Each row of a before or after table is a point. The points were changed in one or more steps. Then noise was added and the rows were shuffled. The steps act on how far a point lies along the listed directions, d1 being the first. What was done? A step turns or swaps two directions, mirrors them in a line or flattens them onto one, adds a multiple of one to another, or multiplies one. Angles are multiples of 10 degrees, from the lower direction toward the higher: turns from -170 to 170, lines from 10 to 170 but not 90. Use the fewest steps. Two steps may share a direction if one is a turn and the other turns, adds or multiplies; they go together, in the order done. Otherwise the lowest direction goes first.

Directions:
(1): [  2 -51  -6]
(2): [-42  -5  30]
(3): [-30   4 -42]
Before (8 x 3):
[[  38  -20   -1]
 [  42   -6  -27]
 [  36   14    9]
 [  -6  -28  -27]
 [  20    0   10]
 [  -2  -13   -9]
 [  -5 -107  -42]
 [  20   18  -47]]
After (8 x 3):
[[-13  19 -14]
 [  8  -1  13]
 [ 20 -18  29]
 [  4  27  13]
 [ -2 -30  -3]
 [  5   6   9]
 [ 66   3  98]
 [ -1  18  -4]]
Steps: turn d1 and d3 by -110 degrees; multiply d2 by 0

Directions:
(1): [-46 -52   9 -20  -5   0]
(2): [ 36 -25 -32 -39  29  -7]
(3): [  5 -21   3  37  16 -57]
(4): [-24  37  13 -40  13 -38]
(5): [ 13  -3 -18 -14 -63 -26]
(6): [-34  13 -61  15   6   1]
Before:
[[  2 -38  31  45  10 -28]
 [ -6   5 -31  15  -9   8]
 [ 17  28 -11  -3  48  26]
 [-20  29  -6   5  -1  34]
 [ 55  13  50   9   3 -18]
 [ 16 -13 -17 104  46 -79]
 [ 11  32   1  32  -9 -32]
 [ -7  33   2  72  73 -21]
 [ 36  -3 -33 -31  14  28]
 [-45 -16 -16 -31   8  11]
 [  5  18 -13  20  -8  37]
 [ 19  44 -20  -2 -14   9]]
After:
[[-21  43 -34   9  19 -37]
 [ 35 -21  39  79  45 -88]
 [ 13   7  38  71  64  -6]
 [ 35   1 -16 -48  15  17]
 [ 20  10   1  -4  48  35]
 [-26  -3  14  30  25 -57]
 [ -9 -34   9 -15  -6  32]
 [ 24  -6  21  -1 -13   7]
 [ 27  18  -2  -2 -20  19]
 [ 14  14   6  37 -13 -24]
 [  1  13  23   1  -5  39]
 [  9  22  24  -7  -5  24]]
Steps: multiply d1 by 0.7; multiply d4 by 0.7; turn d4 and d6 by 140 degrees

Directions:
(1): [-54 -24  13  -3  -4 -26  -3  56 -23]
(2): [ 33 -10  60  24 -15  28  -4  12 -38]
(3): [  8 -22  29 -69  37  17   0   4  14]
(4): [  1  -9 -34 -35 -29  12 -39 -16 -53]
Before (11 x 9):
[[-22   3 -64   2 -19 -30  -9 -21   3]
 [-15   4 -39  14 -28 -11  -3 -14   9]
 [-30 -18  39 -50  -6  -7 -17  34 -45]
 [-22 -15  39 -16  50  -9  25  19  40]
 [-35  15 -13   4   5 -21  -7   3  19]
 [  1 -22  39 -42   6  34 -24  15 -33]
 [ -9   6  -1 -10  33  -9  26 -11  64]
 [-24   2   8   7  15  -9  20   0  16]
 [-59  -1   1  30  10 -35  40  43  39]
 [ 33   3  48  14  38   9  10  20  43]
 [ 30   2  30  -4  34  11  23  -5  38]]
After:
[[-22   5 -53   6 -23 -18  -3 -17  19]
 [-39   8 -95 -11 -11 -44  -7 -28  21]
 [-23  -1  58  90 -25 -11  34  54 -12]
 [ -8  -1  36  26   2   4  18   6  -5]
 [-53   0 -11 -28 -16 -31 -15  25 -29]
 [ 72 -10 120  32  25  43   6  34   2]
 [ 61 -12  89  -2  31  39  20   7   9]
 [ 23  -5  59   2  24  19  23   1  30]
 [-20 -14   1 -45   8  15 -21   7 -14]
 [ 12 -21  96  22  27  16  21  31  -2]
 [-29  17  -5  20  -3 -18  -8   4   9]]
Steps: add -0.7 times d1 to d3; add -1.5 times d4 to d2

Directions:
(1): [  6 -57   1  36 -11 -46   0   5  38 -20 -40 -23 -23 -33]
(2): [ -2  43 -11  29 -35 -18 -54 -41  14  -2  26  -3 -51  10]
Before:
[[ 10 -44   3  -8  17  -2  13  45   2 -11 -14 -16  16   7]
 [-17  -4  11 -17  41  22  22  25 -33   7 -11   3  48   7]
 [  2 -22  -6 -79  58  68  72  66 -51  35 -13   6  83  17]
 [-12 -10  -3 -16 -19  15 -10   7  14  25   2  -6  28  12]
 [  0 -38  -5  24  22 -21  42  22   1  -1 -14   1   9 -26]
 [-25  49  11 -42  38  45  -7  -4 -34  32  12  32  26  38]
 [-23 101   9 -17  -3  68 -30 -39 -33  42  66  25  -4  53]
 [ 13  22 -21 -21   0  19 -34   5  -6 -18  26  14  19   3]
 [ 29 -47   2  11   9 -28   8  18  36 -10 -26 -21  -1 -26]
 [  3  34  37 -94  51  86  63  44 -62  22  34  29  93  35]
 [ 12  90 -23 -11  12  -7 -41 -19 -31   2  33  17 -13  32]
 [ 24 -78  21 -20  49  -2  63  62  -4  10 -53  -3  40 -26]
 [  1  42   2 -38  12  56  32  12 -53  33  22  29  50  27]]
After (13 x 14):
[[ 14  16 -22 -15   0  13 -36   9  -3 -19  25  11  19   2]
 [ -2 -25  -8  23  21 -18  35  14  -3   3  -3   1   3 -19]
 [-14  -2  11  -8  36  11  14  16 -27   5 -11  -2  34   8]
 [-21  70  14  -8   3  51 -21 -29 -21  34  46  19  -6  38]
 [ 12  67 -22  -7  19 -13 -34  -8 -25  -1  19  11 -12  26]
 [ 29 -35   2   7  10 -19   2  14  27 -10 -15 -14  -2 -22]
 [-13 -13  -4 -15 -22  11 -12   3  14  26   1 -10  23  11]
 [ 22 -54  15 -16  38   0  45  48  -4  13 -38   1  24 -20]
 [ 10 -36   0  -6  13   1   7  35   2  -8 -11 -16   9  12]
 [  0 -16 -14 -58  38  48  49  50 -39  25  -9  -2  56  19]
 [-20  37  10 -30  32  32 -11  -7 -17  24   0  26  17  26]
 [  5  22  35 -73  33  61  43  28 -40  11  24  20  64  23]
 [  0  30  -1 -22   3  41  24   8 -39  23  15  18  35  19]]
Steps: multiply d1 by 0.7; multiply d2 by 0.7

Directions:
(1): [-24  31   9  26  14  15 -17 -51 -12  26  44  39  27 -45 -41  -4  41  -9
 -16  37]
(2): [ 28  -5  40  23  38  36 -24 -34  22 -39  10   2   8   6  -4  58  -9  -2
 -19 -66]
(3): [ 15 -24  25  19   3 -15 -45  45 -28 -12   0 -19  33 -16 -50 -50  14 -33
  37 -37]
Before (8 x 20):
[[  22   30   65   52   66   55  -34 -121   33  -50   33   28   39  -40
   -37   77   18    1  -39  -51]
 [ -17   -3  -27  -16  -37  -10   26   12    9    5  -15  -16  -25    7
    26   10    2   28    1   41]
 [ -32   38  -23   -5  -31   -9   10   -9  -14   31   38   46    9  -28
    -5  -33   27    1  -28   86]
 [ -21   18   -1   11   -6   -5   15    6  -11   20   13    0   19  -22
   -24  -23   31   -7  -10   41]
 [  -8  -10  -26  -11  -29  -28    6   38   -4   15  -14    8   17   21
     9  -66   -4  -15   36   38]
 [  12    7   20   12   32   22    4  -65   13    4   49   35   16  -16
    -3   16   21   -3  -14   25]
 [ -11    0   -6   -5  -10  -27   13   -5   -2   24   26   25    6  -23
   -10  -11   18   -4    9   25]
 [ -11    0  -26  -19  -24  -28   16   19  -13    6  -19  -11   -1    7
     2  -39  -15    1   23   41]]
After:
[[  -9    0   16   17   -1   -5   -8   30  -15    4    1  -18   26  -22
   -33  -34   25  -16    8   12]
 [  -8   -8  -31  -12  -31  -28   10   32    1   17  -16   12   12   24
    14  -62   -7  -16   33   44]
 [   1  -13   10    0   -3  -31   -3   12   -7   11   20   11   14  -21
   -27  -17   17  -17   19   -1]
 [  31  -10   41   20   38   19  -25  -40    2  -20   43   20   30  -16
   -22   -1   23  -21    7  -11]
 [  45   -2   74   53   65   44  -43  -81   35  -83    9    0   34  -16
   -31   73   -3   -5  -20 -100]
 [  -9   15    9   24  -19   -9  -43   21  -30    9   38   36   40  -39
   -51  -62   37  -30    0   38]
 [ -14    0  -31  -18  -25  -25   15   11  -14   10  -15   -2    7   -1
    -7  -38   -6   -3   25   47]
 [ -35   10  -24   -5  -31   -9    8  -12   -4   20   11    3   -3  -19
    -8    2   27   22   -1   67]]
Steps: turn d1 and d2 by 20 degrees; turn d1 and d3 by 60 degrees

Directions:
(1): [ 30 -48  48 -24  -9  68 -35  -4  -9   7  64  33  30 -48 -49  19   2 -16
   8  24  10 -20 -37 -30  13  17  10 -12   2  20  21  -6]
(2): [ -8   3 -28  -7 -47   3 -67   7 -29  11  28 -12  46 -28  57 -22  29  -5
 -22  11  -9  47  14  49  34  24   3 -16  36 -34  -2  39]
(3): [-16 -23 -43  18 -61 -34 -35 -35  -9 -25  54  -4 -14  41 -30  56   2  12
 -26  -4 -48 -22  25 -10 -12  -8  36  26 -44   8  11   7]
(4): [-10  12  35 -16  45   9 -47 -17   0  29  28 -40 -27  65  -8 -22   6 -39
   0  39 -26  47   3 -28  -6  -3 -51   6 -31 -44  33 -10]
(5): [ 50  24  -8 -36 -37  33   0 -45  59   3  -2 -53   1 -36   8   3 -10  43
  25  11  11 -14   1  19  18 -66 -19  11 -46 -34  -9   9]
(6): [ -6 -25  32  -4 -33  -2   1 -21 -31  45 -25   9 -22 -13 -53  20  41  45
  16 -39 -17   2   4  48 -48  20 -55  25  36 -42   0 -18]
Before, 12 rows:
[[-25   3 -45  14  24 -27 -19  30  -2  -2 -15  -9  -6  26  62 -32 -13 -31
  -24   0   0  35  17   6   9  10   9  -3  15   1 -11  11]
 [-23  16   2   9  32 -27  17  36 -15  17 -62  -5  -9   5  31 -37   4  -1
   -8 -20  19  32   6  22   7  14 -10   4  40  -7 -24  12]
 [  5  18 -39  -5 -51 -11  29  -4  27 -18 -25 -24  18 -22  10  24 -10  36
    4 -20   9 -28  21  32  18 -31  16   5 -19   4 -22  10]
 [ -5  -6   4  15  35  -4  -7  33 -17   4 -25  11  27 -26  34 -37   6 -25
   -8  -9  16  13 -10   4  -9  26  15 -19  43  10   1   2]
 [-18 -13  29  15  31  -5  12  38 -33  21 -34  38  -7 -23 -13 -13  12   0
    7 -19   4  12  -5  15 -36  33 -34 -24  60  -7  -5  -1]
 [ -4  18  -7  -5  17  14  -4  23  -6  -5   9  -5  -3  13  35 -21   2 -20
  -10  20 -15  26   4   8  11   7  -5   3  19 -10  -8  18]
 [-24  -4 -24  18  -9 -32  11  11 -15 -19  -7  21 -10   8  15  -2   5  -3
  -14 -18  -9   4  19  17   4  24  12  22  28   2   4  19]
 [-18 -10  21  33  32  -7   9  30 -34   3 -21  42 -19   3 -35  14   8  12
    2 -26  -3   4  -4  10 -43  10 -16   2  33  11   1  -3]
 [ 44  -8 -24 -22 -97  10 -19 -59  44 -13  25 -51   3 -31  -5  28   7  50
    2   1 -16 -33   6  19  14 -54  14  20 -47 -21  -3  33]
 [ 40   7 -42 -26 -27   1   3 -42  55 -29   3 -41  -9  -4 -23  30 -23  27
   13   8  -7 -35   0 -19  17 -56   5  17 -77   1   3  -2]
 [  4  -6 -16   1  -5   0  48   9  -6 -12 -51  42   6 -36   2  -1   5  24
   17 -31  25 -44  -9  28 -11  -1  27  -6  36  33 -35   6]
 [ -7  16  -8  13  -9  -8   9  -6  13   4 -31  -9  -4 -10  16  -3   2  10
    9 -12   1  -6  19  33 -13 -23 -14  15 -10 -20 -21   1]]
After (12 x 32):
[[ 41  28 -72 -27 -15   4 -27 -26  67 -54  32 -58  20   5  36   5 -43 -13
   -8  44   0 -15   4 -41  64 -63  42  -7 -95  15   5  25]
 [-21 -11  49  15  55  -8  28  30 -26  30 -44  32 -35   4 -39  -9   8   0
   16 -20  -2   8  -7  -3 -57  25 -54 -13  44 -13   2 -18]
 [ -5   9  53 -13  38  28 -46 -26  11  37  18 -36 -28  42 -22 -15   7 -33
   16  34 -23  31   6 -11 -23 -22 -68  21 -44 -57  23 -18]
 [-14  -9  29   8  39  -6 -21  16 -28  34 -31  -3   5  -3  10 -37  27 -18
   -1 -14  -2  32  -4  15 -34  30 -29  -3  46 -27  13 -10]
 [-16  39  30 -36  31   5 -61 -37  24  39  28 -99 -34  99  -7 -16   5 -36
    5  51 -40  62  26 -17   5 -36 -83  17 -75 -82  40  -9]
 [  3 -10  19 -14  -8  34 -12  13 -24  17  15  13   0 -15  -5  -4  23   2
    0   5 -18  17  -5  26  -6  22 -22  11  40 -20  -4  10]
 [-30  -8  40  -5  34  -8 -43 -16 -24  28  27 -13 -44  70 -26 -12  21 -36
   -6  19 -42  48  13 -11 -19  27 -60  36   0 -52  47  -4]
 [-18  -6  93 -28  83  27 -61   3 -27  71   6 -33 -38  62 -36 -44  21 -49
    3  33 -14  77 -17 -27 -12  24 -89  15   7 -61  35 -16]
 [-28  50  22 -17  99 -14 -27 -17   8  27 -21 -56 -57 124  26 -58   2 -60
    8  45 -27  56  14 -28 -14 -21 -61   4 -38 -50  22  -6]
 [ 31   1 -14 -19 -88 -10 -11 -71  38   6  -1 -68 -27   2 -18  26  19  62
    9 -11 -31 -20  18  32 -14 -57 -23  35 -47 -50   1  20]
 [-18   4  22  32  67  -6  12  31 -16  -8 -12  28 -30  34 -28   3 -11 -15
    0  -4  -3   8  -7 -24 -35  -3 -13   0   2  18  11  -7]
 [-18 -35  34 -19  33  31 -93   1 -31  55  45 -17 -14  38  -4 -29  20 -51
  -12  29 -26  69  -3  -7  -9  35 -59   5  15 -52  33  -7]]
Steps: turn d1 and d4 by -120 degrees; multiply d4 by 3; turn d2 and d6 by 60 degrees; multiply d6 by 2.5
